Each point is reached from the start by the listed moves, each made once or not at all, plus a little noise. Is the number of moves made odd or even? Then give how often each move was made.
(in the rows, 128 means zero)

Moves:
(1): [155 140 126]
(2): [102 162 168]
Start: [130 127 131]
Points:
[100 161 171] => odd (0, 1)
[133 173 169] => even (1, 1)
[157 143 130] => odd (1, 0)

Moves:
(1): [159 144 142 129 108 152]
(2): [119 164 120 107 123 118]
(3): [101 119 189 102 114 154]
(4): [ 99 142 131 155 142 140]
Start: [120 112 144 125 147 140]
Points:
[ 92 132 218 125 128 199] => odd (1, 0, 1, 1)
[119 108 146 128 148 142] => even (0, 0, 0, 0)
[ 81 166 141 135 155 143] => even (0, 1, 0, 1)

Moves:
(1): [151 165 118 140 119 130 148 161]
(2): [ 95 160 143 143 113 112 112 131]
(3): [137 113 163 144 129  93 150 121]
(4): [ 89 119 114 168 140 152 135 124]
(5): [131 143 152 129 200 135 109 150]
(6): [145 117 159 138 103 159 106 143]
(7): [111 130 135 105 130 134 160 139]
(8): [111 111 121 112 124 106 109 158]
Start: [123 130 119 118 106 133 119 109]
Points:
[ 56 122 130 119 187 149 122 165] => even (0, 0, 0, 1, 1, 0, 1, 1)
[ 80  96 192 145 165 145 118 174] => even (0, 0, 1, 1, 1, 1, 1, 1)
[110  94 171 182  94 154 126 112] => odd (0, 0, 1, 1, 0, 1, 0, 0)
[102 217 155 124 157 134 137 178] => even (1, 1, 0, 0, 1, 0, 1, 0)

Moves:
(1): [181 117 121 135 130 150 123 138 127]
(2): [130 167  94 132 105 135 120 113  95]
(3): [142 149 153 122 146 107 115 148 119]
(4): [133 131 134 156 120 118 122 106 146]
(5): [141 140 110 123 186 125 125 102 118]
(6): [132 144 144 141 141 165 143 121 136]
(7): [138 135 139 126 126 111 161 113 125]
(8): [130 126 123 153 130 121 129 147 121]
(9): [124 134 106 123 141 129 133 136 162]
Start: [124 117 130 139 125 134 109 122 131]
Points:
[159 193 108 202 166 140 142  57 106] => even (0, 1, 0, 1, 1, 1, 1, 1, 0)
[194 151 149 176 165 163 104 130 180] => odd (1, 0, 1, 1, 0, 1, 0, 0, 1)
[191 179  66 152 189 198 114  91 129] => odd (1, 1, 0, 0, 1, 1, 0, 0, 1)
[132 178  92 204 123 163 116 105 151] => odd (0, 1, 0, 1, 0, 1, 0, 1, 1)
[135 182  99 132 133 122  92 134 122] => odd (0, 1, 1, 0, 0, 0, 0, 0, 1)

Moves:
(1): [157 134 104 108 128 141 109 122 125 102 141 114]
(2): [129 143 127 129 138 140 149 141 137 147 137 109]
(3): [177 131 139 137 129 104 127 137 147 108 121 144]
(4): [134 125 123 147 129 136 130 119 122 151 146 141]
(5): [133 131 145 123 157 137 117 122 116 134 128 116]
(6): [124 113 133 135 132 154 125 163 117 118 135 136]
(7): [140 115 115 117 142 126 140 128 134 124 123 147]
(8): [128 116 115 148 143 122 121 131 134 127 119 118]
(9): [103 136 126 107 120 123  99 148 143 171 127 136]
(10): [148 127 126 126 109 129 118 133  99 133  91 130]
(11): [116 119 132 107 122 109 134 145 109 149 161 103]
(12): [123 154 119 123 142 113 129 140 110 113 132 138]
Start: [122 124 171 151 111 129 126 115  91 139 134 146]
Points:
[111 137 160 141 139 101  78 157  31 220 143 132] => odd (0, 0, 0, 1, 1, 0, 0, 1, 1, 1, 1, 1)
[234 120 168 129 150 168 112 162  69 110 113 145] => odd (1, 1, 1, 0, 1, 1, 1, 0, 0, 1, 0, 0)
[227 128 157 124 154 137  92 161  41  76 110 170] => odd (1, 0, 1, 0, 1, 1, 1, 0, 0, 1, 0, 1)
[178 140 153 141 116  96 101 151  76 171 103 216] => even (0, 0, 1, 1, 0, 0, 1, 0, 1, 1, 0, 1)
[151 122 165 177 117 105  95 136 128 184 135 174] => even (0, 0, 1, 1, 0, 0, 0, 1, 1, 0, 0, 0)
[134 148 156 125 143 130  90 135  46 195 111 190] => even (0, 0, 0, 1, 1, 0, 1, 0, 1, 1, 0, 1)
[184 142 145 128 192 143  86 194  99 133 149 149] => odd (1, 1, 1, 0, 1, 1, 1, 1, 1, 0, 0, 1)

Moves:
(1): [128 138  89 115 140 120 109 136 132 122 128 134 125 136 125 124 118 130
 123 126]
(2): [137 110 136 139 137 159 118 118 124 119 131 135 152 141 154 160 131 140
 143 127]
(3): [127 116 141 128 144 121 129 117 121 136 132 137 142 114 118 119 138 128
 130 138]
(4): [143 130 108 141 130 119 120 121 154 123 143 116 119 124 132 149 118 130
 119 133]
(5): [ 95 121 125 134 121 163 126 126 111 127 148 119 139 118 117 135 139 118
 115 140]
(6): [129 140 120 145 134 135 152 111 135 144 137 121 157 143 135 139 116 146
 123 134]
(7): [120 130 138 128 127 134 119 127 122 135 140 129 119 153 109 130 143 146
 124 122]
(8): [120 115 136 111 134 110 128 131 144 120 143 136 127 136 133 144 120 139
 110 139]
(9): [127 138 110 126 111 150 126 136 122 124 113 124 135 141 120 132 126 135
 147 136]
(10): [116 117 124 139 116 119 116 120 129 143 130 108 130 118 137 127 120 144
 115 107]
(11): [ 99 131 141 116 141 117 137 133 138 127 122 140 141 147 125 154 122 137
 142 134]
(12): [114 142 127 126 123 133 120 128 128 123 124 122 150 122 142 140 130 125
 118 124]
(13): [121 125 132 102 143 116 140 120 120 117 130  89 144 148 102 142 119 117
 124  84]
(14): [109 142 125 111 142 136 129 111 119 141 133 122 139 130 149  90 129 145
 124 129]
(15): [131 112 133 118 129 140 114 120 126 142 124 128 141 146 143 152 152 145
 127 115]
(16): [139 112 123 142 111 131 140 130 159 119 125 139 128 125 130 111 123 127
 146 126]
(17): [120 116 146 138 126 119 127 118 146 127 106 128 121 145 109 134 102 140
 131 124]
(18): [155 126 128 130 136 135 135 136 134 115 106 119 117 143 131 139 121 143
 137  98]
Start: [125 125 133 116 135 138 119 132 116 132 131 135 127 121 107 143 126 145
 143 132]
Points:
[ 49 110 163  85 125 142  94 116 124 143  95  73 188 215  72 230 116 214
 146  53] => even (0, 0, 0, 0, 0, 0, 1, 0, 1, 1, 1, 1, 1, 0, 1, 0, 1, 0)
[116  52 155 115 142 196 138 114 146  86 118 110 180 182  71 205  95 182
 172  96] => odd (0, 1, 1, 0, 1, 0, 0, 1, 1, 0, 0, 0, 1, 0, 0, 1, 1, 1)
[117 123 124 114 115 155 111 125 190 109 112 116 130 190 113 160  86 222
 143 109] => odd (0, 0, 0, 1, 0, 0, 1, 1, 1, 0, 0, 1, 0, 1, 0, 1, 1, 1)
[125 112  74  86 177 180  70  92 117 129 118  60 217 172 154 206 119 222
 140  42] => odd (1, 1, 1, 1, 0, 0, 0, 0, 1, 1, 0, 1, 1, 1, 1, 0, 0, 1)
[ 86 125 116 110 132 133 133 112 187 110  82  67 173 187 100 182  56 209
 166  49] => even (0, 0, 0, 1, 0, 0, 0, 0, 1, 1, 1, 1, 1, 1, 0, 1, 1, 1)
[ 71 110 106  72 188 169 100 101 139 122 149  96 194 192  99 194 140 196
 138  63] => even (1, 0, 1, 1, 1, 0, 1, 0, 0, 0, 1, 1, 1, 1, 1, 1, 0, 1)
[122  97 106 106 138 134  50 116 167 133 111 107 140 189 102 224 104 244
 115  86] => odd (1, 0, 1, 1, 0, 0, 1, 1, 1, 1, 0, 1, 0, 0, 1, 0, 1, 1)
[100 134 111  79 168 141  99 122 135 116  93 136 159 161 112 141  86 205
 136 124] => even (1, 0, 1, 0, 0, 0, 0, 1, 1, 0, 0, 1, 0, 1, 0, 0, 1, 1)
[ 82 107 121 174 122 174 140 100 186 135 106 101 198 152  93 217  73 210
 158 118] => odd (0, 0, 1, 1, 1, 1, 0, 0, 1, 1, 1, 1, 0, 0, 0, 1, 1, 1)
